Each row of a before or after table is a point. The points were changed in one or more steps. Then noise was added and the rows were shuffled. The steps act on columns, c1 being the first. Name the steps. A step turns or swaps two columns, mirrors them in a line or flattens them onto one, adds a multiple of one to another, or multiplies or shifts one. Angles are multiples of 10 degrees, from the lower column toward the higher: turns from -170 to 170, lines from 10 to 170 but not 90. Use the fewest steps. Two steps may share a column if one is a turn and the other turns, adds or multiplies; they go together, in the order done. Otherwise the lowest column goes first.
(in the rows, 100 means zero)

Before (11 x 3)
[[108,123,100],
[82,91,93],
[108,96,116],
[77,94,101],
[84,113,103],
[87,74,112],
[78,90,110],
[107,111,97],
[93,97,88],
[102,112,87],
[68,96,120]]
After (11 x 3)
[[61,102,107],
[30,101,100],
[124,101,117],
[3,104,117],
[120,100,98],
[35,102,108],
[46,97,92],
[106,99,89],
[51,101,104],
[79,99,88],
[124,100,103]]
Steps: multiply c1 by 3; flatten c2 and c3 onto the line at 80 degrees

Before (14 x 8)
[[111,131,115,88,115,95,83,101],
[117,97,102,143,82,72,106,82],
[110,87,94,141,88,115,125,98],
[112,90,112,83,67,94,87,90],
[74,112,109,80,105,91,79,96],
[119,87,96,143,97,79,102,110],
[87,101,96,78,127,64,68,102],
[105,101,103,115,98,68,126,87],
[92,105,125,89,100,69,92,122],
[112,101,115,56,122,73,70,120],
[103,73,79,136,111,79,116,101],
[89,102,130,76,99,80,94,116],
[116,123,5,131,106,75,149,119],
[125,80,91,135,106,88,141,79]]
After (14 x 8)
[[93,99,79,76,102,132,111,116],
[140,107,88,135,80,90,76,79],
[93,101,69,89,105,124,109,121],
[125,88,116,141,86,95,91,98],
[150,105,75,130,122,5,84,118],
[69,126,63,79,102,96,112,101],
[70,123,73,55,101,115,87,119],
[83,116,94,89,132,116,89,101],
[88,67,94,83,90,112,88,89],
[78,105,91,79,113,109,126,96],
[117,110,78,136,74,78,97,102],
[102,97,79,143,87,97,80,110],
[125,98,68,115,101,103,95,86],
[107,80,72,142,96,102,84,82]]
Steps: turn c1 and c7 by -90 degrees; swap c2 and c5; swap c3 and c6

Before (9 x 12)
[[110,82,86,108,92,49,149,125,195,81,80,85],
[88,158,78,80,122,47,125,99,139,94,111,102],
[149,146,60,56,96,148,103,108,120,92,95,65],
[90,100,88,87,75,99,99,70,105,77,124,96],
[120,121,92,114,26,92,71,145,101,94,66,10],
[100,20,101,88,108,71,82,123,102,166,46,131],
[87,101,108,51,86,48,134,123,102,96,90,123],
[76,39,135,77,122,166,98,101,127,146,166,116],
[86,43,93,117,106,110,133,99,67,101,157,81]]
After (9 x 12)
[[87,82,92,155,95,110,136,100,71,101,81,40],
[78,118,134,167,76,163,97,104,129,143,125,38],
[89,97,88,124,126,97,98,75,101,78,113,100],
[88,103,75,106,79,47,122,97,142,93,121,157],
[106,133,98,46,95,70,82,112,106,164,112,21],
[109,86,84,79,110,48,149,115,192,83,94,80],
[149,62,60,95,104,149,98,107,122,91,144,140],
[88,126,114,88,111,44,136,117,103,98,152,100],
[120,13,93,66,174,90,70,129,103,92,86,120]]
Steps: swap c2 and c12; turn c4 and c11 by -90 degrees; multiply c5 by -1; multiply c8 by 0.7

Before (13 x 20)
[[130,118,50,118,66,95,98,101,101,88,100,98,121,95,64,114,116,96,91,102],
[125,98,110,85,116,112,69,120,96,111,130,92,89,75,143,86,137,123,86,80],
[148,95,119,96,123,104,80,103,108,113,128,107,97,71,110,111,101,132,96,65],
[127,93,115,105,126,106,113,109,121,100,138,100,86,92,134,80,121,110,110,71],
[102,65,82,106,63,110,111,110,79,106,99,124,60,79,126,98,86,84,121,93],
[120,133,96,102,78,105,100,118,99,99,111,104,91,98,74,130,109,85,94,116],
[111,95,130,100,119,111,64,98,110,103,114,105,86,101,119,94,140,136,120,63],
[105,103,120,97,153,120,89,123,82,95,101,102,95,86,124,92,126,125,98,49],
[97,77,104,101,74,105,111,124,93,114,91,156,103,68,119,81,108,81,119,100],
[93,93,92,102,73,99,101,91,80,95,92,141,103,98,136,89,76,76,105,113],
[93,118,82,117,51,71,104,130,94,94,107,113,115,106,86,127,101,102,81,88],
[96,93,94,79,56,93,110,124,89,114,67,126,94,104,111,66,76,80,110,92],
[120,123,80,120,59,75,122,79,82,130,109,89,103,78,79,124,113,85,96,110]]
After (13 x 20)
[[129,87,146,117,68,93,122,101,101,82,100,101,111,83,64,103,118,121,112,103],
[124,106,100,87,115,114,104,148,98,121,132,96,66,27,140,96,133,76,114,85],
[150,104,94,98,122,102,112,107,107,106,127,104,92,12,114,119,100,65,105,64],
[96,120,91,103,74,107,83,158,97,121,90,122,88,1,105,97,112,116,77,103],
[102,130,115,108,60,113,79,125,77,108,100,110,113,38,141,99,86,123,71,92],
[123,68,95,102,79,105,111,141,101,80,107,99,124,95,92,121,108,111,108,119],
[109,96,90,95,153,118,99,154,83,103,103,102,84,58,123,87,123,73,100,53],
[99,105,99,79,55,95,88,159,89,135,67,109,101,112,110,84,78,121,89,94],
[111,103,84,99,124,106,123,96,110,107,113,102,85,104,132,96,140,55,78,64],
[93,108,101,100,73,99,79,77,77,103,91,116,73,93,119,88,74,127,93,115],
[98,86,118,118,48,71,103,177,95,79,108,105,101,120,79,119,101,107,123,85],
[119,78,113,121,57,78,95,46,82,105,108,94,119,32,78,140,114,120,109,109],
[125,104,91,106,124,105,72,118,121,112,138,101,92,74,125,85,119,87,88,71]]
Steps: turn c2 and c19 by 170 degrees; turn c3 and c18 by -160 degrees; turn c7 and c15 by 150 degrees; turn c13 and c15 by -130 degrees; multiply c8 by 2.5; turn c10 and c16 by 40 degrees; multiply c12 by 0.4; multiply c14 by 3
